Every row gives one point. Each table stands for the endless flat space through its points: a line for two points, a plane for three, and so on. The two share one point or none. Which?

First (3 x 4):
[[-36  -3  14   0]
 [-18  -9  19 -26]
 [-30  -9  -1  18]]
Second (2 x 4):
[[-26  -6 -11 -22]
 [-41  -6  16   2]]
They share: no point

First (2 x 6):
[[  1  39 -18  12 -24  -5]
 [  9  27  14   4   4  11]]
Second:
[[ -3  34  -3   1   9 -14]
 [ -7   6  43  23  -1 -12]
 [  5  33  -5 -16  38 -30]
 [  3  57 -39   1 -21  12]]
They share: [  5  33  -2   8 -10   3]

First, 6 rows:
[[ 14   2  11  42 -51 -49  18 -16   2]
 [  7  25 -14  43 -45 -39 -10  -1  30]
 [-19  40  31  38 -11  22 -71 -17   1]
 [ 40 -21  22 -13 -32 -62  11  -2 -19]
 [ 56  36  23 -45  -3 -29 -21  49  -4]
 [ 20  51  34  30 -19   8 -41   9 -15]]
Second, 3 rows:
[[ 12  28   7  46 -21  14   4  21  -9]
 [  4  34  21   4 -33 -50 -50 -17  31]
 [ 20  22  35   4 -27 -42 -38  -1  17]]
They share: [  8  31  14  25 -27 -18 -23   2  11]

First (5 x 12):
[[-44  57 -21   2  54  -1  18 -26  -5  18  16  13]
 [-30  57 -33  17  47 -10  10 -38 -15  21  30  12]
 [-41  15 -32  -9  16 -17  -5 -13   4  21   3  35]
 [-27  30 -33  -9  24 -18  -2 -21   8  34   1  34]
 [-37  48 -64  20  35  -8  12 -15 -34  26  24   8]]
Second:
[[-28  35   4 -37  51  -9  18 -26  27  50  21   3]
 [-43  60 -36 -20  39 -23   8 -35  34  23  23  44]
 [  8   1   4 -22  21 -40   8  -3   4  38   7  23]
 [-26  17 -31  37   2 -24 -32 -38 -15  -8 -13  65]]
They share: [-30  33 -16  -7  31 -17  -2 -32  13  24   9  33]

First (6 x 18):
[[-92 -66 -40  45  15  41  -4 -93  68 -56   5  -8  10   1 -29   5 -26  38]
 [-28 -39 -14  -4  48 -19  16  -8  18 -30   8  13  41   6 -17 -31 -30 -29]
 [-82 -50 -57  42 -13  47 -22 -82  52 -39   3   5  -1  -3 -39   7  -6  34]
 [-33 -21  26  72  -5  54  16 -45  41 -28 -31 -12 -26  30  11   8 -16  40]
 [-13 -21 -13 -22  49 -26   0  14  18 -21   0  30  36 -27 -13 -20   2 -33]
 [-26 -34  33  62  19  38  34 -40  13 -23 -14 -24  10  52   8 -27 -44  17]]
Second:
[[-36 -22   0   8  21  27  11  19  57 -22 -34  20 -22  40   2   5 -11  13]
 [ -4  -3  40  54  13  -6  36 -40  10 -47 -17 -15   0  -4 -15 -18 -41   4]
 [ -8 -15  19  44   8   9  26 -15  31 -24 -18  14   2  30   8  -2  -4  -7]
 [ -8 -11  35  44   4  10  39 -13  29 -33 -22   5  -4  37   8   0 -20   7]
 [  1 -19 -18  59  23  -9  -9 -47  18  -9   0  24  27 -20  -7 -22  28 -53]]
They share: [-19 -17   8  31  13  12  14  -9  32 -26 -20  11  -7  15   1  -2 -14   1]

First (4 x 24):
[[ 21 -25   9  38  -4 -21  -6 -23 -22  10   8  -1   9 -45 -23  12   9   3
   10  30  -4 -12  14  27]
 [ 12 -20  -1   2 -41 -13  -9 -30  -4  47   5  -8  11 -18   8  -2  -3 -22
   48   4   6  10  33  39]
 [ -6 -35  27  29 -40   5  -3  -6   7  32  -1 -18  30  -5  10 -15   3   9
   21   7  -2  16  15  23]
 [ 33 -30  -6  41   2 -35 -12 -22 -36   9  17  10   3 -61 -26   9   0   3
   11  23   6 -13  22  31]]
Second, 6 rows:
[[  6  -8   3  46 -42 -38 -14 -40 -15 -11  44  -1 -31  10 -36 -37 -27  26
  -14   8 -30 -12  33  90]
 [ 35  17   4  70  -2  27 -13 -13 -17  11   0   9  -6   3  -7 -44 -34   9
   -3  20 -10 -33   0  47]
 [ 18  21  14  88 -22   9 -25 -34 -27  13  11  18 -15   2  -5 -64 -31  33
  -22  21 -15 -56  -4  60]
 [-19 -31  -4  55 -45 -38 -52 -59  13 -45  40  15 -12 -12 -16 -18  -3   2
    8  28 -20   1  30  71]
 [ 11 -13   5  64 -32  -6 -31 -44 -12 -12  22  17 -14  -9 -13 -35 -14   5
   -5  23 -10 -20  15  65]
 [ -7 -14  11  34  -5 -11 -30 -21  -2  22  -4   4  31 -41   9  11  24   8
   35  43   3 -30  -7   2]]
They share: no point

First, 5 rows:
[[ -4 -32  56 -51 -39 -29  -2 -32 -32 -11  -4   2  42 -10  36  14  -5 -44
    7   4  27  50  14  30]
 [ -3   4  35 -35 -55   3  12  27 -35   1   0 -50  17  48  -9  10   8  25
   43  -7  35   4 -12 -25]
 [ 15  15  22 -10 -33  11 -11   1   0   7 -10 -27  16  33  -7   7   9   7
   10   8  21  18 -17  -6]
 [ 39  -9  21  19  -4  53 -67  -4  75  65  -2  14   7  -4 -13  18 -23 -12
   16 -39 -18  -4  22  17]
 [ 13  -8  34 -29 -27 -10 -15 -30  -5  -1 -12  -4  31  -3  24   8  -5 -33
   -5  16  19  47  -2  21]]
Second:
[[ -4  40  40 -19 -61 -11  24  -7 -20   4  24 -31 -28  28   5 -35   1 -74
   -4 -18   9  -6 -23 -25]
 [ 22 -26  72  -1 -15  15 -46 -67  22   8 -52 -99 -14  34  19  15  25 -14
   32  14  -1   2  25 -11]
 [ 74   0  16  -9 -76 -27 -61 -16  19  39  23 -11  55  20  -8  37   4   0
  -23  23  38  29  -7  -3]
 [  9  -3  31 -21 -19  39   2  35 -21  37   9 -14  47  37 -20  -2  11  -3
   52  17  13  62 -24 -28]
 [ 49  15  23 -14 -78 -16 -31   3  -5  50  39 -17  39  40 -15   9  19 -33
  -15  24  32  40 -23 -18]
 [-42  19  13 -46 -32  31  36  53 -36  25  13  -9  -6  25   2 -36 -17 -36
   32 -28  12  24 -23 -11]
 [ 11   1  -7 -45 -36  21  -9  54  -6  34  14  20  50   5  -5  18 -34  25
   25  -8  32  41 -14  10]]
They share: [ 15  -1  27 -24 -33  12 -16   2   2  17  -6 -25  18  16   4   9 -10  -3
  22  -3  17  19  -3  -4]

First (4 x 24):
[[ 57  -5 -14 -11  -3 -42  50 -42 -24 -17  17  32 -33  -8  14 -23   6 -29
   11  12   2   9  -9  -1]
 [ 58 -31 -24 -33  -5 -48  26 -39 -31  10  17  11 -27  -8  11  -8   3 -17
   25  -6  -4   3 -20   2]
 [ 18 -49 -17 -44  37 -21  10 -17  11  -9  38  13 -21  21  37  43 -22 -26
   14 -37  40 -32   7 -33]
 [ 38   5  -4   5  35 -36  70 -27  -9 -60  33  35 -41  -4   3  -2   5 -61
   -5   8  30  13  12 -24]]
Second, 3 rows:
[[ 21 -60  22  -7  29 -44  25 -41  17 -48  14  12 -38 -28  26  25 -16 -31
   44  10  21 -22  -3 -31]
 [ 31 -30 -23 -52  44 -14  45 -21  12 -13  29  -3 -33  -3  -9  25 -11 -46
   -1   0  56 -37  17 -16]
 [ 25 -40 -11 -45  48 -16  44 -23  21 -24  19  -9 -39 -15 -10  29 -16 -49
   11   9  57 -43  19 -22]]
They share: no point

First:
[[ -9  44 -44  29 -16  22 -39 -20  -3 -18   5   5  14  30 -17 -52   3 -10
   52 -32  15  18  47  -1]
 [  6   7   3  21   8   9 -30  68 -28  16  64 -40  54  10  42 -43  14 -50
   47 -55 -42  -4  38   6]
 [-42   8 -65  35 -15  16 -41 -72 -10 -38   3  38  26  46  -1 -49  24  11
   21   6  30  22  13 -28]
 [ 48  51 -20 -24  19  29   7  72   5  12  47 -79 -16 -31  47 -25  70  25
   12 -75  64  58  36  20]
 [ 49  41  -7 -24  16  33  -6  80 -14  21  55 -73  -8 -40  63 -32  68  15
   11 -87  43  54  29  16]
 [ 19  29 -23 -19  24   4  16  43   2  -2  51 -62  15 -12  47 -23  86  43
   24 -55  79  61  17  17]
 [ -5   2 -45   4  27   2  15  26  14 -15  54 -51  26  20  44 -14  68  14
   -3  -6  49  30  16  -6]]
Second, 6 rows:
[[ 11 -12 -21 -24 -29  19 -19  32   9  -3  28 -38  58  56  55  10  18 -63
   74   0  33  57  39  63]
 [  6 -20 -50   2  22   3 -50 -11  28   8  13 -12  33  35  32 -44  19 -22
   19 -53   8  55  22  57]
 [-14  16 -16  62  18 -23 -42  -5  24 -16  37 -60   5   3   8 -42  57   4
   13 -67  48  21  -4  13]
 [ 22  37  15  32  -4   6 -32  26  10  -5  40 -80  38  27  44  19  37 -46
   55  -6  61  29  13  24]
 [ 13  25 -27  33  47   9 -41   1  13   4  28 -31   4  11  12 -52  20  13
    3 -48  18  19  21   1]
 [ 29   1 -41  -4  39  11 -45  14  13  14  57 -22   3  40  23 -28   7 -22
   27  -2   0  -6  31  50]]
They share: no point

First:
[[ 18 -15  -6   6   3  37 -22  35  29  37  -7   5  10  16 -11  24   9 -47
  -25  40  -6 -46  -3 -30]
 [ 15  -6  -8   4   8  36 -21  33  27  33  -9   5  10  24 -17  21   8 -41
  -28  38  -2 -38   0 -32]
 [-20  -6  37  29  28   1 -21  38  17  28 -39  50  20 -11  -7   1  18 -11
   12  13  38 -63   0  -7]]
Second (3 x 24):
[[  4   6  -3   5  16   8  -3  53  27  22 -32   9  11  24 -44   0   6  -4
  -33  25  14 -45  -5 -27]
 [-16  15  20  13  26  19 -17  45  29  18 -14  27  25  15 -40  21   9 -23
  -25  17  17 -32  12 -29]
 [-29  18  36  18  31  21 -23  45  32  15  -1  36  36   7 -42  36   8 -34
  -21   9  16 -23  23 -30]]
They share: no point

First:
[[-27  29  15 -37  48  -1 -16   5  16 -49  33  11   7 -21  21  12 -14  34
  -28  26  42 -19 -19 -24]
 [  9   1  -4  -6   7 -15 -13  10   8 -33   1  33 -10 -42   9   3 -26   5
  -21 -11  11 -62 -50  -1]
 [-12  78  52  -5  47  10  23  15   3 -41  26  37 -21 -45  12  45  13  33
   -2  12  46 -48 -27 -23]
 [-19 -23 -31 -33  32 -35 -40   5  28 -57   1   5  17 -21  33 -16 -54   4
  -54  -2  16 -35 -41 -12]]
Second:
[[-23  -9  11 -39  10   1 -37  18   3 -26  12  20 -20 -45  11  10  -1  24
  -30  15  22 -22 -30  13]
 [  4  -4  -1 -22  20   0 -26  -2   6 -35  25  15  -6 -35  12   6 -19  35
  -16  25  29 -37 -22 -14]
 [  4  53   8 -46  26  12  -5 -14  42 -44  58  30   6   7 -54   9   8  47
  -31 -14  53 -37 -46  13]
 [ 11  46   3 -39  32   8  -9 -19  42 -50  54  23   0  -1 -45  15   3  55
  -30  -7  57 -41 -38   7]]
They share: [ -3   3   4 -29  14   4 -22   3   6 -29  29  22   0 -27   3   0 -14  27
 -17  18  25 -33 -30  -8]

First:
[[ 29  21  51 -42 -36 -36 -54  19  31   2 -25   1  34 -26 -28  25 -54 -39
    2  18  38 -13 -14  15]
 [ 13  18  12 -25 -10 -17 -42 -19  19  -8 -40   0  34   9 -30  15 -33 -33
   19  23  34 -38  -8  24]
 [ 52  12 -24   5 -10  52 -21 -37   1 -71  -7 -12  25  18   9   9  30 -15
   -8  -4 -23 -11  37  12]
 [ 58  32   7  -4 -20  27 -42  -6  30 -48 -23  -1  40  14 -19  24   9 -21
   -1   6  -7 -23  26  24]
 [ 48  27  57 -50 -48 -29 -55  27  47 -19 -40  -1  27  -9 -45  29 -33 -25
  -11  31  45  -6 -19   3]]
Second (3 x 24):
[[ 39   2  21   4 -30  -4 -44  -3  16 -14 -15   7  22 -12 -20  -5 -37 -27
  -11   9  34   8  12  15]
 [ 30  -4   2 -21 -25   0 -25 -20  -6 -39 -13  -3   6  -2  -9   6 -10 -33
    5  -2  11 -21   2  10]
 [ 10  36   6 -25  11  16 -45 -40  34 -11 -37 -27  70   6   3  18 -30  -9
  -11  50  31   7  10   6]]
They share: [ 25   6   3 -22 -16   4 -30 -25   4 -32 -19  -9  22   0  -6   9 -15 -27
   1  11  16 -14   4   9]

First (4 x 24):
[[-23  -9 -40 -32   6  26  12 -19  54  13  -8  -3   1 -13 -47   7 -13 -33
   10 -10 -10  10  13 -29]
 [-15  10 -25 -28  27   0  -3 -25  26  22  19  11   1   2 -17  -3  -6 -32
   10  22 -32  11   4  -1]
 [ -1 -26 -15 -22 -17  60  25   2  63  32 -15 -29  19   5 -57 -31  21 -18
    6 -50  20  24  -8 -34]
 [  7 -24 -19 -20  -9  56  24 -10  45  16  -2 -36   1  14 -50 -35  17  -6
   -2 -58  17  34 -23 -35]]
Second, 6 rows:
[[  9   6 -26 -10   8  38  -2 -40  54   5  16 -10 -25  -3 -39 -15   4 -31
   -7  -4   5  38 -42   9]
 [ 48  16 -42  17  60  32  -1 -20  61 -13  24  -4  17  15 -65 -40   1 -27
   20  48  -1  33 -25  14]
 [ -2  -6  22 -29   0  41 -21 -38  21  15  32  -4  -5 -10   9  -3  29 -23
  -25 -26  13 -14 -40 -13]
 [-22  -6 -32 -27 -29  53  -7 -24  60  43   3 -28 -60  43 -15 -33 -21 -18
    5 -21   9  75 -17 -11]
 [ 23  18 -50 -16  50 -14  40 -24  18  13  10 -10  21  23 -59 -45  10 -17
   23   6 -51  42 -34  15]
 [-31   4 -21 -62 -26  18  15 -61  25  36  -4 -19 -40   5  -3  -7   8 -27
  -14 -59 -22  24 -69  -5]]
They share: [  5   0 -11 -20  17  20   5 -19  20  24  23 -11   1  20 -19 -31  14 -14
   2 -10 -14  27 -20  -5]

First (7 x 24):
[[ -5 -46  -9  23  25  39  14  -2 -27  66  25  -4  -6 -18  -9   4  60  26
  -29 -34  17 -43 -45  19]
 [ -7  12 -30  11 -44  52  48  -4 -40  -7 -15  -7  40 -36 -17  -5  -2 -34
   15 -31  67  53  30  67]
 [  1 -26 -40  19 -42  92  14   2  -6   7 -37 -20  22 -30 -42 -11  18   9
  -30 -45  75  47  24  93]
 [ 19 -38  39  45  27  47   3 -46  -4  10 -34 -25  53  -4 -15  45  51 -15
  -32 -69  20 -25  16  49]
 [ 20 -10  15  35  -1  58   4 -42 -15 -18 -46 -22  63  -3 -13  40  16 -25
   -2 -63  47  11  43  67]
 [-28 -32 -22  60 -33  92  13 -37 -29  -4  -6  -7  64 -13 -41  16   8  36
  -18 -75  57  32  51  98]
 [ 27   0   6  34  25  55 -27 -51 -39 -12 -29  -7  59  28  13  62   6   1
   31 -64  47 -22  31  46]]
Second, 6 rows:
[[ 82 -21  39  10 -14  36   9 -33 -33   3 -53  25  15  -2  17 -35  45 -43
   10 -64  43  29   5  17]
 [-21 -26 -33 -16  10  42  19  -7 -55  23 -26 -13   2 -19  -2  56  18   0
   15 -58  59   5  13  32]
 [ 55 -14  39   5 -38  37   2 -13 -21 -22   7   8  32 -33 -10 -28  40 -58
  -33 -42   8   0   8   0]
 [-28 -29 -35  18  34  61  16 -31 -38  50   1 -19  25 -29  -4  62  20   5
   -9 -50  67   1  22  69]
 [  9 -26 -19   4  28  33  28 -21 -52  42 -68  -5   0   6  19  33  25   2
   46 -58  71  21   0  46]
 [  5 -10  -8  57  50  48  37 -48  -9  69  -2 -14  37 -14   4  21  33  -4
   -3 -32  57  -6  -1  85]]
They share: [  9 -12   1  16   5  32  25 -13 -26  20  -8 -13  24 -20  -4  13  29 -23
  -1 -33  31  -7  -3  33]

First (3 x 24):
[[-23   9 -37  -9   6 -10   6   3 -37 -15   4  19  -5 -36  -3 -10  61  27
   42  -8   4 -35 -30 -36]
 [ -7   1 -21 -29 -54   2  30  19 -13 -31  24  19  23  -4  25   6  17  11
   -6  20 -12   5  18 -24]
 [ -3  11 -27 -30 -23 -15  14  25 -19 -29   7  29  10 -28  18  12  46  15
   24   5   6 -17  -8 -37]]
Second:
[[-44  38 -89 -25 -64  34  60  15 -38 -39  28   2  35  35  -8 -75 -11  62
   15 -26 -49  39 -18 -95]
 [-44  -8 -49 -42 -12  25  23  17 -15 -41  37  10  -4  13  55   7  26  -6
   12  -2 -21 -42  -2 -35]
 [-41  45 -16 -12 -56 -13  21  33 -36 -11  13  42  38 -26  20 -30  58  34
  -36   5 -18   3 -31 -37]
 [ 20 -22 -23  18 -54 -39 -15  17 -81  25 -21  56  30 -19  -9 -21  42  50
  -18  24  27  -6   0   7]
 [-22  18  11  20 -50  12  21  -9 -11  -1  39  11   6 -41 -14 -18  34  33
   -3  13 -15  -2   1 -35]
 [-24   4  25 -24 -35  20  12 -51  13 -17  54 -11 -32 -47  -9   3  44   8
   22  10  -3 -17   6 -17]]
They share: no point

First, 6 rows:
[[-42 -21 -16  37  15   1  -5  40   7  25  -1 -20  -5   6 -54 -24 -19 -34
    6 -22  53  28  69 -21]
 [ 24  12 -61  11  36  -5   5  36 -31 -26  48   6  59 -46 -28   7 -23  -6
   -2   6   2  43 -10  62]
 [-27 -29 -43   2  36  -5  41  24 -15  -1  14  14  42 -46 -10  30 -54 -30
   43  26  62  54  12  29]
 [-33  31   7  34  64 -20 -12  11 -17  -8  33 -10  22 -10 -62 -22  -5  -8
  -15 -18  15  38   3 -21]
 [-12 -35  -4   2 -21  10  23  54 -66  -7  14 -37   0 -28 -16 -54  27  12
  -26 -64  14 -15  48 -22]
 [-11  -7 -45  20  45   8   8  49 -19   6  11  12  45 -17 -45  15 -44 -11
   11  12  32  44  16  28]]
Second:
[[-15 -32 -16  10  40 -16  -5  30   3   6  53 -21  41 -50 -62  -2 -27 -11
   -7 -28  28  25  36 -11]
 [ 11  18 -28  28   5  -6  33  43 -60  -5  -1   5  -2 -26 -19 -59   7 -19
    7 -30  26  31  73 -37]
 [  3 -21 -23  14  29 -24  -7  45  -8   3  31 -21  47 -52 -58 -20 -28  -3
   -7 -34  20  12  61 -32]
 [-30   9 -65  53  20 -48 -40  30 -11 -42 -38 -24  86 -28  -7  10 -43  30
   35 -34  44 -30  -2  22]
 [  3  -3 -45  40  31 -23   5  22 -31 -13  36   2  35 -57 -37 -21  -9  -3
   19 -56  41  20  45 -18]]
They share: [-23  -9 -19  18  25  -7  11  28 -21  -3  22 -12  19 -25 -33 -15 -13 -17
   3 -16  33  30  27   0]
